Each row of a before or after table is a point. The points were changed in one or more steps. Then noise was added and the rows were shuffled. The steps act on how far a point lies along the listed directions, d1 being the first. Name the steps. A step turns or swaps two directions, mirrors them in a line or flattens them onto one, adds a multiple of one to another, or multiplies one. Angles are multiples of 10 degrees, from the lower direction toward the higher: turns from -170 to 170, lines from 10 to 170 but not 90. Use the fewest steps. Two steps may share a direction if one is a turn and the other turns, adds or multiplies; they go together, in the order done. Otherwise the lowest direction goes first.

Directions:
(1): 52 -19 26
(2): 29 50 -22
Before (9 x 3):
12 -43 34

15 -7 -1

-48 85 -59

44 25 5

-32 -35 0

36 20 9

35 42 7

25 -51 41

52 -5 23
After (9 x 3):
46 16 10

-13 58 -36

46 8 27

36 17 11

34 44 -9

-18 45 -27

14 -92 65

-41 -8 -20

13 7 -13
Steps: swap d1 and d2

Directions:
(1): 32 -64 6 -4
(2): -31 -10 26 -57
(3): -8 -9 -66 -25
(4): -55 -30 -3 34
Before:
79 -40 -4 9

-24 56 -5 -4

-82 -17 37 -32

-36 27 12 70

-19 -21 -18 18

-6 -25 -42 45

66 21 14 4

-1 -28 -6 25
After (8 x 4):
-16 -3 -43 46

-20 -15 -19 20

-62 -54 38 -34

-2 -15 -11 32

-54 36 22 50

60 36 13 7

80 -10 -17 36

-34 42 6 -28
Steps: turn d1 and d2 by -30 degrees

Directions:
(1): 1 15 29 47 40 70 15 -11
(2): -9 -37 -52 49 -36 21 -37 -23
Before, 11 rows:
-4 6 3 -1 -1 -3 -2 1

-4 -1 -13 1 -3 -1 -12 -2

-1 1 5 2 10 -1 7 -1

6 -3 0 0 -1 -8 -7 4

1 18 31 -6 34 17 18 5

-5 -6 -27 9 -20 4 -16 -7

3 33 38 -19 33 11 25 12

-4 0 -14 10 -13 7 -9 -14

0 12 9 -12 12 -4 4 5

0 16 22 2 16 11 7 7

5 -6 5 14 1 23 2 -2
After (11 x 8):
-8 -14 -33 29 -26 15 -23 -22

6 -4 -3 -3 -4 -13 -9 5

4 33 47 -4 39 21 23 12

3 -8 4 32 6 43 0 -8

-10 -27 -58 30 -43 7 -38 -19

7 47 74 -19 70 29 47 15

11 72 95 -50 78 12 64 29

0 7 14 -1 17 1 12 1

4 24 27 -28 24 -10 17 13

-3 7 5 -4 0 -5 -1 3

-7 -10 -26 9 -13 -1 -20 -6
Steps: multiply d1 by 2; multiply d2 by 2.5

Directions:
(1): -6 -9 35 15 -2 54 -48 -8 -13 61 57
(2): 6 28 7 24 5 -56 5 -91 -20 15 18
(3): 30 -14 37 1 -13 6 9 -24 83 39 -47
(4): -47 -14 34 -48 3 -19 59 11 -33 54 -11
Before, 10 rows:
15 15 31 36 3 -25 -9 -73 29 21 12

23 -12 -8 -3 -2 38 -9 65 49 -52 -51

16 -11 -25 -13 -14 10 9 17 27 -13 0

4 -6 18 14 -13 23 -14 27 -16 7 13

-1 -28 78 -24 -18 -33 62 -51 66 64 -53

22 -11 -28 33 3 28 -76 36 34 -37 9

21 3 51 12 8 -27 21 -45 62 37 -30

7 -10 -5 -4 -6 -14 45 -9 61 -20 -69

19 -3 33 15 -9 47 -35 8 16 28 -1

19 8 -2 11 -33 25 -13 34 11 -17 -19
After (10 x 11):
-41 -2 -24 -1 15 -8 -30 41 -61 -19 39

70 -3 0 58 -19 8 -50 -44 95 -50 -20

-1 -5 25 12 -14 15 -9 16 -19 17 10

18 9 -47 26 1 -10 3 -8 32 -75 -33

8 -3 -32 -11 -11 0 12 8 2 -19 14

2 16 -8 6 -29 7 -5 25 -27 -18 0

4 13 -2 35 8 -1 -29 -26 -3 -22 33

44 21 -12 51 14 1 -41 -19 38 -46 11

0 9 -26 3 9 6 -6 39 -20 -61 -13

12 7 11 24 -3 39 -46 5 -22 3 26
Steps: multiply d2 by 0.4; turn d3 and d4 by -90 degrees

Directions:
(1): 61 -56 25 -40 16 43 28 9 -34 48 47 -11 1 0
(2): 67 -25 10 39 12 -58 38 13 20 -45 -5 -4 58 12
(3): 10 -36 5 -30 -24 -31 11 -9 44 36 -50 29 -43 73
(4): -22 -37 -6 -38 20 -40 -38 -2 -41 28 -39 47 60 -34
(5): 8 -3 3 -55 39 37 15 -75 51 -41 -27 -8 15 -24
(6): -66 -80 32 0 1 18 -8 43 19 -40 -1 -41 6 10
Before (9 x 14):
-35 34 -4 -53 15 69 -22 -74 44 -14 -2 -10 -81 24

-17 -44 11 -47 10 12 11 -61 38 -59 -7 -15 25 -27

87 57 -17 54 -3 -21 42 47 -43 5 64 -9 39 0

44 -1 10 37 1 34 12 63 -72 19 82 -30 13 -21

19 -50 10 -22 34 1 10 -27 45 -28 -22 5 8 23

-5 -51 16 2 -8 -14 22 -3 39 4 -21 0 -29 30

5 -57 8 -25 11 -20 0 -38 63 -44 -56 -10 26 20

36 -38 5 -41 -13 -8 8 -41 -8 31 -30 27 25 4

30 31 5 95 -6 -26 -23 71 -77 23 28 12 43 -41
After, 9 rows:
-86 -19 17 -2 -20 48 -39 23 10 -5 21 -33 -89 51

14 -22 4 19 -21 -35 18 9 15 32 -13 16 -37 38

-9 -62 8 37 -33 -62 -16 51 7 0 -26 -3 9 50

2 -58 11 28 -1 -30 -1 42 2 2 1 7 -4 45

-46 -62 15 27 -48 -36 -10 55 -24 -15 27 -13 7 7

86 40 -5 -10 29 57 30 -19 -42 5 60 -15 21 -44

79 32 -5 -13 44 33 58 -34 27 -56 29 -28 58 -26

2 -75 22 -34 -17 -4 5 -9 -7 15 -30 10 24 11

75 67 -9 17 50 18 3 -59 -13 -17 -11 19 63 -81
Steps: turn d5 and d6 by 110 degrees

Directions:
(1): 64 -39 28 -79 41 -4 -19 29 15 4 -11 -2 30 15 57 48 21 1
(2): 49 38 46 -16 9 14 5 -25 18 -48 -57 26 -7 -68 -45 -4 -20 -44
(3): -68 33 -32 -8 57 -9 -45 -8 -7 1 -24 21 54 -10 49 -13 -41 -50
(4): 14 -63 5 -3 1 1 -57 -83 9 33 -18 -58 -29 -12 8 -35 -36 3
(5): -12 -38 -11 -14 -31 1 19 -8 61 40 18 8 33 31 -51 23 0 -93
Before:
-13 10 8 11 -9 -5 1 -9 -11 -3 19 -20 -8 7 16 -14 7 7

-35 2 -23 16 1 -3 0 -15 4 14 11 3 12 2 23 -10 5 -16

30 21 9 -5 -35 23 50 51 24 -34 -4 48 12 15 -81 37 13 -44

16 62 9 13 4 10 6 -43 20 -52 -49 35 -4 -75 -58 -22 -25 -33

54 18 49 -1 -53 16 12 -26 31 -18 7 -3 -31 -47 -70 12 -19 0

-7 6 5 7 22 -2 14 6 -28 -5 14 -1 5 10 -2 1 -11 0

3 -17 3 14 -50 -3 34 -17 18 23 16 -17 -20 13 -85 -5 2 -44

-41 -24 -27 -53 51 4 -47 11 33 30 -6 -2 85 11 48 33 -15 -95
After:
-6 2 4 13 17 -4 13 4 -27 0 19 -7 2 14 -6 0 -11 -1

39 29 12 -36 13 16 24 85 -8 -43 -11 46 26 25 -3 50 24 6

-12 10 10 9 -7 -5 -3 -12 -10 -3 15 -22 -13 7 17 -15 2 6

-2 -43 -9 -53 24 5 -29 12 35 29 6 -16 56 15 26 39 6 -68

59 -7 33 -49 36 -11 -11 18 -28 -12 -19 -19 -7 -6 28 17 13 31

42 75 22 -6 23 7 12 0 0 -72 -50 46 3 -71 -25 -1 -3 6

-6 -4 -9 -1 11 -3 -7 -11 -4 7 8 -7 -1 -3 43 -6 14 13

51 41 47 -23 -11 13 0 0 14 -38 -6 15 -10 -56 -22 25 -17 11
Steps: swap d1 and d5; turn d2 and d4 by -20 degrees; multiply d3 by 0.4
